Every row gives one point. Two turns around zero, p and q, are shown by what they do to some points. Where does a point land after both, in the order given? Backwards means that the second turn is done in reverse. Each puzzle has new turns, and all numbers are rounded.

Turn p:
[ 33 -40 -16] -> [  2 -54   2]
[31 27  2] -> [ 32   2 -25]
[ 15  39 -19] -> [ 12  13 -42]
[ 30  29 -12] -> [ 24   0 -36]
[-58 -61  -9] -> [-67 -14  50]
[-51   4  52] -> [-5 51 52]
Turn q:
[13  6 32] -> [-1  9 34]
[31 21 31] -> [-2 32 36]
[33 -8 13] -> [24 19 20]
[ 28  30 -46] -> [  0  47 -40]
[-62 -63  17] -> [  9 -89   5]
[-44  14 -46] -> [-31 -18 -54]
Where do these land?
q, then p: [-24  47 -30] -> [-51  27 -18]
q, then p: [  8  19 -43] -> [-20   6 -43]
q, then p: [-27  -4 -30] -> [-33 -20 -11]
p, then q backwards: [ 25 -41  24] -> [ -9 -39  36]
p, then q: [ 18 -21  80] -> [23 34 74]

Turn p:
[  5  16 -13 -26] -> [  6   0 -17 -29]
[ 37 -28  12  37] -> [ 12 -31  43  26]
[-74  66  70  -7] -> [-37 115   9 -13]
[-11 -31 -32  20] -> [  4 -24 -23  37]
[ 12  29 -29 -17] -> [ 29   0 -22 -28]
[ 31 -52 -10  -9] -> [-14 -60   7   5]
Turn q:
[  2 -55 -39   0] -> [-19 -20 -58 -20]
[-48  41  17  38] -> [-16 -27  49  48]
[-12 -24  15 -34] -> [-12  -4   8 -44]
[ 57  73   0 -26] -> [34 85 19 23]
[  1 -36   8  22] -> [ 13 -36 -18  -9]
Where do these land?
q, then p: [  4 -19 -20  61] -> [ 21 -42  -5  48]
p, then q: [-29 -45   4 -51] -> [-68 -28  -4  -6]
p, then q backwards: [ 13  57 -13 -50] -> [ 38 -42  15 -52]
p, then q: [ 27 -34  15  54] -> [ 49 -51   7   2]
p, then q backwards: [-15  42  14 -14] -> [ 24   7  -4 -42]

Turn p:
[32 -8 -6  7 14 22] -> [ 20  -7 -29  11  -1  21]
[ 19 -21  -6 -18 -17  26] -> [ 32 -13   1 -10 -21  19]
[-25 -24 -12  19   1 -24] -> [-23 -21  13  21 -12 -24]
[-40 -10  12 -10  44 -23] -> [-35 -32  19   4  42  -9]
[-15  14 -24  -4 -17 -68] -> [-37   3  -2 -25 -14 -61]
[  7  -6 -38   0  -5  43] -> [ -1  -8 -13  -1 -36  43]
[ 22  55  74   6 -20  24] -> [44 77 12  0 43 10]
Turn q:
[-21 -38 -44   5 -45 -40] -> [ -1 -29 -50 -60 -21   2]
[19 -5 36 12 22  1] -> [  0 -18  24  28  16 -19]
[-56 -18 -20  -4 -29 -34] -> [-36  -4 -27 -57 -23  -8]
[ -6  13   5  -2 -48  27] -> [ 16   8  20 -12 -47  14]
[21  7 10  5 46 44] -> [-2  7 20 55 24 25]
[20 36 -1 22 35 -5] -> [  7  22 -14  45  15 -21]
[ 24   6  16 -38  20   7] -> [17 15 30  1 37  5]
Where do these land?
p, then q: [-69  12 -21 -34 -13  -7] -> [-42   8  58 -37  -6  -8]
q, then p: [  2  11   3  97  -9 -17] -> [-16  -4   0  33 -72 -58]
p, then q: [ 14  -3  20   0  29 -28] -> [-12  -7 -28   7  34  -8]
p, then q backwards: [-4 -6 15 -7 22 35] -> [ 18 -20 -11 -15  13  28]
p, then q: [ 22   6 -66 -34 -19  24] -> [ 27  11  11 -51 -22  54]
p, then q: [  9 -25 -10  49  -7 -20] -> [  3 -24 -38  -1 -30 -26]
q, then p: [ 26   7  21 -47  -7 -13] -> [ 24   0 -20 -18  47  -6]
q, then p: [  5 -16  25  -9 -12 -10] -> [ 19 -17  10  -4  16 -15]
p, then q: [ -4  14  12 -16  15  37] -> [-2 12 23 26  7 28]

Turn p:
[  5  -3 -13 -21  40  -5  18  -2] -> [ 13 -18   9 -19  29   2  27  -9]
[-22  20 -11  -5 -16  -1   1 -39] -> [-41  21 -13 -14   6   3  -1 -15]
[-17   2 -21 -12  15 -15 -11  -6] -> [-7  2 -9 -2 36  8  2  1]
[-19 -17   6  37 -18 -17  11  17] -> [ -3  -9 -28  41 -19  -5   7   7]
[ 46 -17 -32 -18   2  39  -4 -56] -> [  0 -18  11 -57  -4  18 -35 -56]
[ -2  -2  44 -19  38 -17 -10  -9] -> [ -9  -9  49  13  26 -25  12   2]
[ -1  -2  16  -8 -18  54  16  27] -> [  2 -13  12 -23 -47  16   2  34]
[ -8   8  67 -17 -25  -5 -13  22] -> [-14  12  34  17 -23 -42 -10  46]
[-29   1 -30   8 -16  -2 -13  14] -> [ -7   8 -34   9   9  23  -9  19]
[ 10   5 -12 -27  -7 -13   6  16] -> [ 17   5 -12 -21  12 -16   1  14]
[ 37   6 -14  80   4 -18  -3  16] -> [ 49  20 -18  54 -25  17   2 -41]
Turn q:
[ 14  -3  33 -17  -4  -7 -13  -1] -> [ -4   9  23 -20   3  -9   5 -26]
[20 -8  2 97 24 18  0 14] -> [ 13 -34  16  89  -9 -19  33   4]
[-19  36 -28 -21   8  13 -16  11] -> [ 23  35  -5  -5  -9  26 -15  27]
[ 22  -8  14  -9  28  14  39 -18] -> [ 24 -17 -30  -3  20  -7  10 -37]
[  1  -5   2 -22  19 -45   2   7] -> [-12  23  -9  -9  11 -34 -27  -9]
[-27  17 -22 -10 -38   5  22  26] -> [ -6   5 -19 -26  -8   6  18  52]
[ 18  -1 -18 -12 -81   8  -6   1] -> [-12 -37  21 -52 -41   9   6  33]
[  1  -8  50   5  21 -15 -13 -29] -> [-22  13  13  12   7  -3   7 -56]
[ -9  -7 -18   1   6 -11  -7 -26] -> [-14  -4 -12   9  -7  12 -26  -6]
[-21 -11 -13 -12  16  20  -9  15] -> [ 9  8  3  5 29 20 -9 18]
Where do these land?
p, then q: [-35  31  21  18  -2 -37  35  -9] -> [-18  11 -59  18 -16 -16  20  21]
q, then p: [ -3   2 -16  -2  13  32  -2  63] -> [62 -1 27  9 -7 -8 25 10]
p, then q: [ -1  -3 -14 -40  11   7 -34   0] -> [ 21  29  24   1  31   4 -13 -13]
p, then q: [ -5  -2   2  -8 -35  16 -30   7] -> [ 0 20 37 -3 -6 10 -5 25]
p, then q: [ -8 -19  21  32  32 -29  28 -19] -> [-33 -31 -36  30   1  -9  11 -21]
q, then p: [ -2  10  18 -10 -22   2 -31  12] -> [-15  10  22  -7 -16 -20  10  22]
q, then p backwards: [ 13  -5  12 -25  -9  30   9 -12] -> [ 17  -4 -27 -10  23  17  15  -5]
p, then q: [ 23  11   4 -18 -34  -9  -4  45] -> [ 20  11  25 -19 -24 -40 -13  22]
p, then q: [ -3 -21 -19  15  -7 -13  24 -30] -> [-20 -20 -26   6  -3  20 -28   0]
p, then q backwards: [ 21  -2 -29  38  53   3   7 -58] -> [ 11 -17  59  -6  27  32  -8 -56]

Turn p:
[  2   4  21 -22  43  -4 -26 -14 -11] -> [ 11  26  15  14  10  18 -26  16  35]
[ -1  26  -8 -29 -33  -6  12   3  -8] -> [ 18  10  11 -35   2  -8   2 -28 -17]
[ 22 -17  10 -25 -49  20  34  20  -2] -> [ -3  -4   1 -52 -12  19  15   9 -48]
[-29  -2  10 -29   8  35  14  -4  23] -> [-36  32 -21 -19   0  18 -14 -12   2]
[ 2 24 11 45 39 -5 45 19 -5] -> [-19   0  12  56  41   9  22  -6 -29]
[ 3  9 12 58 24  6 -8 30  7] -> [-26  -6   6  44  22 -28  18  29  -6]
[ 23 -11 -47 -25  10  34 -13  -1  -6] -> [ 29   3 -53 -22  17   4 -10  18   6]
[-18 -24 -25  30   9  25 -22  -3 -22] -> [  1 -10 -38  28 -14 -22 -26  19  -5]
[  9   7   0 -23   4 -97 -19  -2   0] -> [ 33 -45  63  -7  11   3  -7 -29  48]
[-12 -17  16  21 -54 -10 -18 -48  23] -> [ -7  -7   4  -6 -77 -14  26 -13  16]
Turn q:
[ -8 -45 -29  -4 -31 -48 -32 -22  17] -> [ 13   8 -45 -39 -18  61 -13  -9  -4]
[-10 -16   0 -14 -12   0 -24   9  62] -> [ 10   2 -14   4   9  51  41  12  18]
[-35   2  -2  54 -12 -10  -1 -20 -36] -> [-45  21 -34 -10  11 -20 -41 -13   6]
[ 26   4  49  -3  22  20  36  -6 -21] -> [-13  -9  50  29 -24 -31  -1 -26   6]
[ -2  35  17   7   7  45 -41  -1  14] -> [-7 28 35  8 51  2 12 18 18]
[ -3  19  -9 -49 -15   0  39 -16 -26] -> [  4  12  11   6 -37 -22   6  15 -56]
[ 28  29  -7 -20  23 -29  13 -11  14] -> [ 52  15   2   5 -16 -21  14 -13  -2]
[-23   6 -33 -26  -2   4 -11  41   2] -> [  7 -22 -15 -23  16  -4  24  41 -17]
[  9 -20  -9  26  17  26 -13   7 -14] -> [ -9 -26   9   0  33   3 -23 -12   5]
[-25  -5  29 -24  21  13  -3 -11  -2] -> [-24   7  23 -10   1  -2  33 -18 -10]
[ 26  -4 -62  21   8 -20  29 -12  34] -> [ 53 -14 -52  33   7   7 -15 -15 -13]
[ 18  -4  57  32 -25  -3  10  42 -44] -> [-40 -22  29  -2 -35 -27 -36  19  51]
Where do these land?
q, then p: [-16 -36   9  40  19  24 -15  23  49] -> [-48  -4 -56  27   4  29   5  -3  15]
q, then p: [ 16  44 -26 -34 -43 -14  31  -1 -16] -> [ 35 -22  36 -17  17 -45   7  18 -37]
p, then q: [ -8   5  10   4  -3 -10 -16  40 -24] -> [ -4  -5  11 -39 -10  -8   5 -10  28]
p, then q: [ 10  32 -67  30   9  -2 -23  13 -16] -> [ 58 -21 -31 -12  -7  -8 -25 -43  12]
q, then p: [ -5   6  -3  -3 -26  20   8 -23 -25] -> [  6  14  17  12  -4 -33 -24   3  -8]
q, then p: [  1 -25   0 -12 -19 -30  23 -31  -4] -> [ 28  11 -16 -16 -34 -23   2  -9 -18]
q, then p: [ 14 -23   2  30  67   3 -19  49 -28] -> [-18 -32   4  -5 -16  62 -17  10  62]
q, then p backwards: [  9 -17 -15 -39 -12  46 -32  10  18] -> [ 49 -14  29  -8  16 -15  34  24 -11]
q, then p: [ 42  23  19  22 -12 -21  26 -37  13] -> [ 17   8   9  10 -22 -40  56   2  14]
p, then q: [-25  10  14 -14  19  15  26  -3  27] -> [-19  28  -6   7  29 -15  19  -4 -21]
p, then q: [ -4 -17  35  12  29 -29 -37  -1  -5] -> [-19  -4  -3   6   7  20  18   8  59]
q, then p: [-35  -2  21 -35 -28  -2  27 -37  11] -> [  7  23   1   5 -14 -26  -2 -37 -55]

Turn p:
[ 17  16  19 -10  -1  19  -6  17  19] -> [ 15  -3   5   4 -12  32  13  14 -16]
[ 10  -2 -12  25 -17  13  -1 -10 -11] -> [-22 -10  -9   1 -24  -8 -16  -2  -5]
[ 16 -21  26  19  16 -42 -12  16  23] -> [  1 -20  -4  -2  44  19 -16  39  13]
[  9  -3 -97 -16   9   1  14   4  26] -> [-40  42 -17  41 -17  13  20 -28  61]
[  7  33  -2  -7  61  13   5 -27 -59] -> [  2  74  20 -38 -17 -33 -13  16 -17]
[  4 -15   0  -9 -23 -18  33  -5  10] -> [ 18 -23 -13  14  -3 -18   9   3  28]
[-23 -21   5   6   7  10   8  31  24] -> [  3  -4 -29  20  29  13  16  -6 -16]
[-36  28  21   2 -10   0 -12  20 -82] -> [-13  -1   9 -75   1 -38  24 -17 -40]
[  4 -25  23 -18 -27   8 -18 -21  18] -> [ 31 -31   8   8  -4  17 -26 -20   1]
[ -7  11  18   7 -15  -4 -10 -26  32] -> [  7 -24  31  28   1   2 -11   3  -8]
Turn q:
[-11  -7  21  -4  62   7  14  14  -1] -> [ 19  -6  40 -23  22 -19   2  38   7]
[-15  -9  44 -20  30 -28  26 -40  -3] -> [  9  54  40 -18  -6 -33  15  10 -14]
[ 23  -5 -21   2  -7 -11  10   8 -20] -> [ -2   7 -32  -2  13   4 -18   7  -9]
[ 17  -6 -20 -33 -15  35 -21   4 -33] -> [-44  -8  -1  -8  19  27 -38 -14   5]
[ 23  45   3  -9 -38  -3 -41  14  -7] -> [-14 -25 -19   7 -44  -1 -43 -30   6]
[-32  11  44  20  27 -20 -18 -46   5] -> [ 14  29  54  31 -35 -23  15  14  -2]
[ 13   0 -17   5   1  -9 -30   3  -3] -> [  3 -14  -5  23   4   1 -23  -6 -12]
[-12   6 -84 -16  12  11  64   9   3] -> [-13   4 -54  -6  75 -22  24   2  45]
[-16   8  16  49  -3   6  36 -18  28] -> [ 34  18  -5   8 -21  11  48  15  27]
[ -9 -25 -10 -18 -46  -2 -16  32  -8] -> [-38 -28 -23  -9  -3  15   7 -17 -34]
[ -1 -15  15  11 -13  14  -2  17  -6] -> [ -5 -12   0 -11 -11  25   7  11  -9]
[ 18  -4  10  13 -11   1 -22   3  44] -> [ 34 -20   6   7 -14  17   6 -30  -9]
Where do these land?
q, then p: [ -7 -16  22  60  -5  27  23  -4  17] -> [ 13  -6 -43  21 -45  15  26  20 -14]
q, then p: [-29 -31 -59  38 -13   6  -5  11  -4] -> [-36  32 -56  24  13 -23  -2   6 -16]
q, then p: [ 16  -4  18  55   7 -26  25 -21 -15] -> [-32  -8  -9 -16 -40  21  37  28   0]
q, then p: [  8  20  11   0 -14   5 -44 -17  13] -> [ -4 -36  12   6 -11  -4 -36  -6 -15]
p, then q: [-21  23  29 -32   8  24  20 -13 -54] -> [-11  43 -28 -27 -18 -27 -44 -17 -13]
q, then p: [-16 -25  -8  -1  13  16 -28 -15  21] -> [ 16   4 -12   3   6 -18 -25  23 -30]
p, then q: [ 12   5   3 -23  10   1 -18  22 -52] -> [-29   8   6 -30  10 -24 -17 -36  15]
q, then p: [ 22  22 -31 -35  13  10  16  14  25] -> [ 13  28  22  21  19  16 -28  -1  35]
q, then p: [ 10  26  11 -37   5 -50  -2  25  29] -> [  9 -13  24 -30   8 -13 -23  -2  61]
q, then p: [  4 -20   4 -25 -23 -13  14  -2  19] -> [ 14  20  14  -6 -18 -30  -1  -9  13]
